Every row gives one point. The points of each table are mixes of a few directions, plus a little noise. How many directions does each table use, and how many do they share? Where both have some left over, give the other angles between the two spaces (their principal angles), to ten degrees, smallest first.

First (4 x 3):
[[ -4   0   0]
 [-39  -2  -1]
 [113   7   3]
 [-70  -4  -2]]
Second (5 x 3):
[[ 80 -36  25]
 [ 20 -51  31]
 [-39  35 -22]
 [-29 -16   7]
 [-32  68 -41]]
Directions: first 1, second 2, shared 1

First, 6 rows:
[[ -22   -3    0    1    8   -7]
 [  -6   -1    0    0    2   -2]
 [  41    6   -1   -2  -15   13]
 [  59    9   -1   -3  -21   19]
 [-121  -19    2    7   44  -39]
 [  48    7   -1   -3  -18   16]]
Second:
[[  47    2   16  -11  -19    4]
 [ -12   15  -42   -1   26   -8]
 [  50    5    9   -5  -21   13]
 [-108  -21   17   -1   37  -44]
 [ -54   -7   -8   20   11    5]
 [  29    4    5  -11   -7   -2]
 [  47    4    4   10  -28   31]]
Directions: first 1, second 3, shared 1

First, 8 rows:
[[ -24   36   -6   32   11  -65   -3   -7   57]
 [ -14   21   -4   18    6  -37   -2   -4   33]
 [ -12   18   -4   16    6  -32   -2   -4   29]
 [  46  -68   12  -59  -21  121    5   13 -107]
 [   6   -9    2   -8   -3   16    1    2  -14]
 [ -10   15   -3   14    4  -27   -1   -3   24]
 [  17  -25    4  -22   -8   45    2    5  -39]
 [  -8   11   -1    9    3  -19   -1   -2   18]]
Second (10 x 9):
[[ 28   3  37  27 -25  24  97  46  96]
 [-21  18 -13  10  12 -40 -28 -16   4]
 [-11   0 -12  -8   9 -10 -32 -15 -31]
 [-19   0 -25 -16  17 -19 -64 -31 -61]
 [  6  -8   3  -6  -3  14   3   2  -9]
 [ 25   5  37  28 -25  19  94  45  98]
 [ 10 -10   7  -4  -6  20  14   8  -2]
 [-18  12 -16   3  12 -32 -36 -19 -15]
 [  5 -16  -6 -19   2  22 -21  -7 -46]
 [ -4  -5 -10 -12   7   1 -27 -12 -35]]
Directions: first 1, second 2, shared 1

First (11 x 11):
[[ 71  60  21  16 -93  65 -13  86  71  16 -29]
 [ -1  -1   0   0   2  -1   0  -2  -1   0   0]
 [-59 -50 -18 -13  78 -54  11 -71 -59 -13  24]
 [ 31  26   9   7 -41  28  -6  37  31   7 -13]
 [ -8  -7  -2  -2  11  -7   1 -10  -8  -2   3]
 [ 72  61  21  16 -95  66 -13  87  72  16 -30]
 [-13 -11  -4  -3  17 -12   2 -16 -13  -3   5]
 [-59 -50 -18 -13  77 -54  11 -71 -59 -13  24]
 [ 59  51  18  13 -79  55 -11  72  60  13 -25]
 [-27 -23  -8  -6  35 -25   5 -33 -27  -6  11]
 [-66 -56 -20 -15  88 -61  12 -80 -67 -15  28]]
Second (9 x 11):
[[  31   19   33  -16   62  -38   33   15   73  -85    5]
 [   6  -87   40  -14  -18   10  -47    7    7   13    2]
 [  24   -4   82  -31  -27  -50   38   29  -20  -16   79]
 [  38  -44   26  -35  -27   11   64  -64   31   48   -2]
 [ -29   -3  -26   20  -70   33  -29   -1 -104   88   18]
 [ -33    5    0   -9  -23  -23   -4    1   18   -1   -2]
 [  16   54  -94   44   54   64   10  -36  -15   16  -63]
 [  19    4  -27   33   37   40  -35   18  -43   -3  -11]
 [ -72   54  -33    8   12  -47  -31   30   52  -59  -26]]
Directions: first 1, second 5, shared 0; angles 90

First, 9 rows:
[[  12  -24   36    7   31  -40    1   -4   13   32   26   26   11    4]
 [ -57   45  -39   56   -6   33  -39  -18  -72  -55  -23  -86  -11    1]
 [ -19  -49   67   30   -1  -71   32  -29   39   23  -29   84  -45    3]
 [ -40   51  -22   41  -32    6    6  -14  -23  -12  -35  -54  -13   24]
 [  35  -29   15  -45   18    0   12   36   13   40   36   24    8   -4]
 [   4  -64   35  -33    5   -5   23   34    4   23    3   56  -48  -16]
 [  20  -33    8  -24   -6   -2    4  -16   41  -24  -13   65   -3  -25]
 [ -39   76  -59   63    7   35  -64  -43  -63  -73   -8 -107   41    1]
 [  82   26  -40  -94  -17   44   25   53   48   47   43   -8   61   11]]
Second:
[[  57   69  -88  -21   -8   53  -60  -65   50  -97    2  -20  118  -30]
 [ -12  -14   18    4    2  -11   12   14  -10   20   -1    4  -24    6]
 [ -22  -25   31    7    4  -19   21   24  -18   35   -1    7  -43   11]
 [  31   36  -47  -11   -5   28  -32  -36   27  -52    0  -11   63  -16]
 [  14   18  -22   -6   -2   13  -15  -17   12  -25    0   -5   30   -7]
 [ -59  -71   89   22    9  -54   61   66  -51   98   -2   21 -121   31]
 [  21   27  -34   -9   -3   21  -24  -25   20  -37    1   -7   46  -12]
 [  28   33  -41  -10   -4   26  -28  -31   24  -46    1   -9   56  -15]
 [ -27  -33   42   11    4  -25   28   31  -24   46   -1    9  -56   14]
 [ -57  -67   85   21    9  -52   58   63  -49   94   -2   19 -116   30]
 [  22   27  -34   -8   -4   20  -23  -25   20  -38    1   -8   47  -12]]
Directions: first 5, second 1, shared 1

First (9 x 20):
[[ -5 -33  24 -12   4 -62 -23 -66   2  28   7  10 -12   6 -12  24  -5 -15
   19 -40]
 [  5  53  43  16 -48  19 -62 -49   6  37 -71  53  69  46 -77  30  34 -23
  -35 -18]
 [ -2 -18 -18  -5  18  -4  25  22  -2 -16  26 -20 -26 -18  29 -12 -13  10
   11   9]
 [ -8 -63  -3 -21  34 -68  16 -29  -1   2  48 -22 -52 -22  37   3 -26   1
   38 -27]
 [  1  17  12   6 -13   7 -18 -12   2  10 -21  15  21  14 -22   9  11  -6
  -11  -5]
 [ -5 -51 -33 -17  41 -28  48  29  -5 -28  60 -43 -61 -38  63 -20 -29  16
   33   7]
 [  9  68  -9  23 -28  87   0  59   0 -17 -42  12  47  15 -23 -15  22   8
  -41  42]
 [ 13  97  -7  34 -45 121  -9  74   0 -19 -67  24  73  26 -41 -17  35   7
  -60  54]
 [ -7 -70  -7 -24  39 -72  23 -24  -3  -2  59 -29 -63 -29  46   1 -30   3
   43 -24]]
Second, 8 rows:
[[  7   4 -28   3   7  34  23  47   3 -29   9 -22  -9 -14  26 -30   2  25
   -1  33]
 [ -6   1  20  21   7 -52 -13 -66 -29  25  28  24   8 -33   4  61 -18 -25
   -6 -48]
 [ -2 -29   0 -45  -6  15   3  41  39  -3 -34 -20 -25  57 -22 -57  14   5
   26  25]
 [-21 -75  22 -53  24 -78  12 -22  15  26  20 -13 -61  28  -1  -1 -28 -34
   51 -37]
 [  0  43  32   8 -36  24 -36 -16   4  26 -54  38  49  39 -59  19  21 -24
  -27  -8]
 [  8 -77 -25 -35  28 -39   6 -10  31 -20  27 -47 -59  -2  40 -55   4  49
   51  13]
 [-18  84  18  21 -23  66  28  75 -33   9 -28  38  45  13 -36  40 -18 -67
  -51   5]
 [ 33  49 -39  78  -2  30 -23 -46 -30 -34  33   2  50 -89  49  22  24  72
  -42  18]]
Directions: first 2, second 4, shared 2

First, 10 rows:
[[  40   -9   66  -13 -121  -13  -39  -18  -21   -4  -60   63  -26   -1
    58   40  -53  -24    0    6  -15   44   31   83   -6    4    2   -7
   -43  -34  -47    4]
 [   2    0    3   -1   -5   -1   -2   -1   -1    0   -3    3   -1    0
     3    2   -2   -1    0    0   -1    2    1    4    0    0    0    0
    -2   -2   -2    0]
 [  -7    1  -12    2   22    2    7    3    4    1   11  -11    5    0
   -11   -7    9    4    0   -1    3   -8   -5  -15    1   -1    0    1
     8    6    8   -1]
 [   8   -2   13   -3  -24   -3   -8   -4   -4   -1  -12   13   -5    0
    12    8  -11   -5    0    1   -3    9    6   17   -1    1    0   -2
    -9   -7   -9    1]
 [  -8    2  -13    3   24    2    8    3    4    1   12  -12    5    0
   -11   -8   10    5    0   -1    3   -9   -6  -16    1   -1    0    1
     9    7    9   -1]
 [   5   -1    7   -1  -14   -2   -4   -2   -2    0   -7    7   -3    0
     6    5   -6   -3    0    1   -2    5    3    9   -1    1    0   -1
    -5   -4   -5    0]
 [  -8    2  -13    3   24    2    8    4    4    1   12  -12    5    0
   -12   -8   10    5    0   -1    3   -9   -6  -16    1   -1    0    1
     9    7    9   -1]
 [ -17    4  -28    6   52    6   17    8    9    2   26  -27   11    0
   -25  -17   23   10    0   -3    7  -19  -13  -36    3   -2   -1    3
    19   15   20   -2]
 [  -6    1   -9    2   17    2    5    3    3    0    8   -9    3    0
    -8   -6    7    3    0   -1    2   -6   -4  -11    1   -1    0    1
     6    5    6   -1]
 [  -9    2  -14    3   26    3    9    4    5    1   13  -14    6    0
   -13   -9   12    5    0   -1    3  -10   -7  -18    1   -1    0    2
     9    8   10   -1]]
Second, 8 rows:
[[  6 -15   3   4 -29  20 -13 -21  -7 -23   9  13   9 -10  12 -17 -16  -8
   10   1   8 -11   1  31  13 -10  -9   8   8  12 -35   6]
 [ 31  -4 -36  27 -29  19   8  -6  -8  -1 -14 -28  18  -3  31  26 -18 -31
  -10  22   0  23  -6  34  14 -17 -38  21   4  15  -8  -5]
 [  6  20 -23  41 -35  -5  37   1   4  17  12 -39  40   6  26  32 -13 -30
  -11   2 -22  18   1  -3  15   6 -64  29  -6  28  14  -5]
 [ -8 -10  17 -27  23   0 -21   1  -2  -8  -5  25 -24  -3 -19 -21  10  21
    7  -4  12 -12   0  -5 -11  -1  41 -19   2 -17  -5   3]
 [-12   5  12  -6  10 -10   1   4   5   4   6   6  -4   2 -10  -5   7  10
    2  -8  -3  -6   2 -16  -4   8   9  -6  -3  -4   7   1]
 [-17   2  20  -9   5  -8  -3  -2   5  -4  14  15  -3   0 -13 -14   4  13
    6 -14  -1 -15   4 -13  -3  10  12  -6  -1  -1  -2   4]
 [ -3  -3   5 -10  11  -2  -6   2   0  -1  -3   7  -9   0  -7  -5   5   8
    1  -1   4  -4   0  -3  -5   0  15  -7   1  -7   0   0]
 [ -4   5   3 -21  44 -14  -3  21   3  15 -18   1 -27   6 -21   6  21  17
   -7   2   2   5  -3 -26 -18   3  36 -19  -5 -24  30  -3]]
Directions: first 1, second 3, shared 0; angles 60
